Each row of a before or after table is a point. The points were changed in one or more steps. Then noise was added and the rows were shuffled. The steps act on columns, c1 being the first. Name the steps. A step turns or swaps two columns, mirrors them in a line or flattens them onto one, adds a multiple of one to another, or multiplies or shifts one. Angles are multiples of 10 degrees, from the lower column toward the higher: turns from -170 to 170, lines from 10 to 170 but not 90. Use the fewest steps. Two steps may share a column if one is a turn and the other turns, adds or multiplies; they go together, in the order done. Otherwise the lowest column goes first.
In the rows, 128 means zero.

Before (9 x 2):
[[195  97]
 [ 73 218]
 [121 170]
 [105 156]
 [112 185]
 [169 130]
 [146 165]
 [122  73]
 [110 114]]
After (9 x 2):
[[159 176]
 [183 224]
 [149 160]
 [137  46]
 [149  97]
 [158 154]
 [172 149]
 [106 140]
 [ 79 105]]
Steps: turn c1 and c2 by -60 degrees

Before:
[[140 149 122]
 [109  46  80]
 [ 93 183 116]
 [111 122 197]
 [185 132  69]
 [152  27 144]
 [153 104 189]
 [110 100 122]
 [ 96  95 125]
 [149  98 111]
 [179 140 205]
 [ 75 121  99]
 [192  93  59]
 [126 146 142]]
After (14 x 3):
[[129 139  56]
 [160  91 125]
 [135 148 124]
 [165  97 158]
 [ 43  72 152]
 [100  96 118]
 [113 180  61]
 [168 152  79]
 [112  52  56]
 [114 146 142]
 [ 52 110 159]
 [140  96 124]
 [156 159 174]
 [132  32 128]]
Steps: turn c1 and c3 by -160 degrees; turn c2 and c3 by 30 degrees

Before, 11 rows:
[[145 249 138  91]
 [120 159 128 173]
 [138 169  92 151]
 [136 156 109 182]
 [ 83 134 193 101]
 [117 105 172 163]
 [113 123 108 123]
 [159 173  67 168]
 [ 70 136 156 116]
 [ 89 105 110 131]
 [170 128  54 154]]
After (11 x 4):
[[156  77 203 167]
 [129 123 152 115]
 [172  55 160 157]
 [160 174 105 114]
 [ 93  44  16 143]
 [109 139  90  79]
 [181  89 127 131]
 [173 102 103 122]
 [ 98 166  60  87]
 [137 134 164  91]
 [150  75 134 135]]
Steps: swap c1 and c4; turn c2 and c3 by -140 degrees; multiply c3 by 1.3

Before, 11 rows:
[[120 156 129 126 119 162]
 [186 134  99 102 161 138]
 [133 149 128 145 149  94]
 [123 155 101 146 128 103]
 [145 129 102 154 130 147]
 [144  83 111 158 119 106]
 [183 134 154  64 184 135]
 [ 92 141 102 120 119 154]
 [130 151 149 159 131 149]
 [ 95  94 119 154 151 151]
 [115 135 191 160 135 152]]
After:
[[151 205 124 156  57  93]
 [151 108 127 149 132 114]
 [105  58 122 149 169 126]
 [151  98 128 127 154  90]
 [160  58 126 127 181 118]
 [ 94  63 123 145 142 133]
 [151  64 121 158 160 131]
 [145 126 121 158 129 144]
 [105 247 124 160  67 144]
 [135  86 142  62  89 184]
 [140  96 130 108 108 186]]
Steps: swap c1 and c6; multiply c2 by 3; turn c2 and c5 by 150 degrees; flatten c3 and c4 onto the line at 100 degrees

Before:
[[182 158  69 161 143 101  68 126]
 [105 143 139 194 173  85 107 156]
 [105 133  76 142  81 159 102 176]
 [204  97  65  81 101  47  89 127]
 [ 66  75 142 193  73 134 188 135]
 [135 118 123  72 119  86 136 160]
 [148  88 126  78  48  91  99  76]
 [118 174  66 190  58 142 129 129]
 [207 162  94 122 155 156 122 120]
 [ 98 163  40 156  75 100  69  95]
 [ 74 120 101 160 133 190 102 103]
 [ 80 131 143 192  74 166 119  78]
 [172 209 117 146 109 104 167  77]
 [151 127 157 142  87 151  97  99]]
After, 14 rows:
[[181  85  69 128 130 128  30 135]
 [ 75 108 100 102 103 142  85  87]
 [207 110  86 157 158 131 118 113]
 [115  50 109 123  31 129 132 126]
 [205 185  87 135  95 118  66 154]
 [134 178 129 154 121 111 142 170]
 [ 97  84  75 137  30 134  34 108]
 [106 114 108 122  54 114  84 162]
 [ 81  78 169  89  76 146 113  71]
 [172  61 127 178 117 140 191  91]
 [104  68 114  96 164 112  93 165]
 [146 193 166 130  64 143  80  93]
 [ 66 111 168  44  69 125 223 132]
 [152 118 173 115 114 139  78  95]]
Steps: turn c3 and c5 by 30 degrees; add 0.3 times c1 to c5; turn c2 and c4 by 130 degrees; flatten c6 and c8 onto the line at 110 degrees; multiply c7 by 1.6

Before (10 x 9):
[[123 160 118 116 115 156 158 114 133]
 [155 131 151 116 125 135 134 166 104]
 [ 94 144 119 138 157 157 144 140 127]
 [151 126 134 137 137 138 121 117 164]
 [124 123 156 112 132 159 145 112 164]
 [121 125 142 124 133 111 145 147 139]
 [143  75 150 148 101 115 129 133 111]
 [109  87 118  97 153 138 121 123 102]
 [124  97 108 130 150 164 150 151 132]
 [153 114 158 135 116 121 161 109 118]]
After (10 x 9):
[[101 143 146 138 131   7 120 150 135]
 [130 161 160 116 156 106 125 124 146]
 [150 115 155 133 132 168 163 109 128]
 [133 122 140 112 150  58 158 125 173]
 [119  86 123  96 121  53 117 135 113]
 [149 126 121 135 132  89 130 115 175]
 [136  77 121 146 136 215 150 123 123]
 [111  96 151 131 144   6 113 139 140]
 [124 134 131 117 137 121 153 132 114]
 [114 126 142 125 111 147 143 138 148]]
Steps: flatten c1 and c8 onto the line at 140 degrees; mirror c3 and c7 in the line at 50 degrees; turn c5 and c6 by -130 degrees; multiply c6 by 3; shift c9 by 10

Before, 11 rows:
[[158  98  94 146  65 132 124  52  86 132  84]
 [ 90 137 177 127 158 127  95 105 131 150 152]
 [108 141  87 155 125 173 152 118  87 129 118]
 [110 100 118 152 101  84 126  46 115  80 155]
 [135 141  88  42 167 117 153  61 138 141 196]
 [151  64 128  95  55 121 114 166 154 121 165]
 [ 66  53 132 102  74 116 126  56 182 111 127]
 [175 138 131 137  89 157  96 136 185 102  94]
 [110 155 142 107 178 147 198  99 155 165  76]
 [ 89 100  87 106 186 124  90 144  85  92 135]
 [192  80 158 132 171 165 104 113 172 192 144]]
After, 11 rows:
[[138  43 166 132  55  11 116 127  94 162 175]
 [206  31  55 121  74  35 126 131 155 159 128]
 [155 140 136  99  88 100  95 131  58 128 116]
 [135 146  62 170 167 175 153  89 117 204 178]
 [128  91  48  74 103  43 124 118 150 122 157]
 [134  66 113 186 172 228 102 160  51 103 162]
 [149 140 103 149 158 173  95 177 160 121 175]
 [103 146 118 119 125 169 154  88 166 103 102]
 [109  92 145 103 187 210  90  86 183 161 162]
 [160 162  99 170 177 222 198 142 130 134  26]
 [ 76  90  52 125  66  37 124  94 124 110  88]]
Steps: turn c1 and c9 by -120 degrees; multiply c2 by 1.3; swap c3 and c8; turn c4 and c10 by -110 degrees; add 1.5 times c5 to c6; add -0.7 times c7 to c11

Before (14 x 12):
[[143 135 119 115 148 107 131 114 113 102 141 133]
 [130 126 145 155 129 112 132 116  91 122 129 131]
 [122 128 149 111 140  97 139 114 130 144 147 132]
 [169 143 141 123 144 114 105 139 124  96 143  98]
 [138 140 128 100 121 134 121 154 117  89 125 142]
 [119 157 140 120 107 151 153 109 130 138 123 141]
 [153 109 123 108 154 121 120 126 117 138 144 110]
 [158 137 101 139  97 128 108 138 145 116 127 105]
 [166 159 120 130 112 110 121 142 135 123 118 121]
 [151 120 144 120  96 142 142 101 121 117 118 126]
 [136 122 146 124 121 117 105 125 116 136 168 113]
 [132 117 112 111 108 148 142 149 136  94 118 113]
 [134 156 103 104 106 123 144 146 104 115 123 113]
 [168 124 148 152 104 138 138 129 140 111 148 136]]
After, 14 rows:
[[130 126 110 152 132 119 115 120  95 124 128 130]
 [127 138 133 124 133 149 113 118 105 135 248 114]
 [142 108 111 114 121 126 109 115 127 102 167 130]
 [139 145  95 106  98 112 127 140 132 116 113 114]
 [127 145 138 122  97 109 158 116 122 137 113 143]
 [136 149 124 111 133 122 150 144 146  94  96 113]
 [147 107 120 107 153 144 114 116 123 140 175 112]
 [168 153 150 156 130 135 137 133 120 110 187 136]
 [161 142 128 129  94 140 101 139 137 123  98 121]
 [125 117 142 110 131 106 104 118 112 146 184 130]
 [154 161 134 121 131 128 146  99 112 114  97 126]
 [156 110 134 122 118 155 102 124 115  98 167  99]
 [137 132 122 100 116 140 129 160 120  89 118 137]
 [150 158 120 139 114 158 117 130 158 116 124 106]]
Steps: turn c1 and c7 by -20 degrees; turn c6 and c7 by 70 degrees; mirror c2 and c5 in the line at 130 degrees; turn c3 and c9 by -50 degrees; add 0.5 times c12 to c8; multiply c11 by 3

Before:
[[129 187 118  78 130 137 136  86 107  77 135  86 166  97]
 [ 75 125 110 165  83 122 201 129  91 111 178 127 178  84]
 [159 178  84 106 152  81 102 139  81 172 202 194 118 170]
 [186 180  68  72 168 172 163 110  81 176 104  79 185 173]
 [114 176  47 143  71 161  79  62 166 117  99  78 173 110]
 [180 184 106  62  93 147 132 124 139 142  95 126  82 128]
 [187 103  80 116 189  70 151 116 157 112 131 181 108 153]
 [132 175 152  98  66 118 123 128  94  71 118  84 183 110]]
After, 8 rows:
[[ 75 177 134 165  83 122  54 127  88 174  87 126 187  74]
 [187 123 204  72 170 172 149 128 104 103  67  78 115  59]
 [128 185 112  78 130 137  97 128 112 225  92  87 143 139]
 [131 169  80  98  68 120 114 127  87 202  73  84 128 144]
 [159 147 187 106 152  81 177 127  56  96 151 196 199 131]
 [186  44 162 117 190  69 138 128 129 205 149 182 128  86]
 [115 190 194 142  69 160 138 128 182 227  79  77 107 195]
 [179 132 153  62  94 146 126 128 149 126 168 127  88 124]]
Steps: add -1 times c1 to c2; turn c3 and c10 by -150 degrees; multiply c10 by 2; add 0.5 times c6 to c9; turn c7 and c14 by -120 degrees; multiply c14 by 1.3; multiply c8 by 0; turn c11 and c13 by 80 degrees
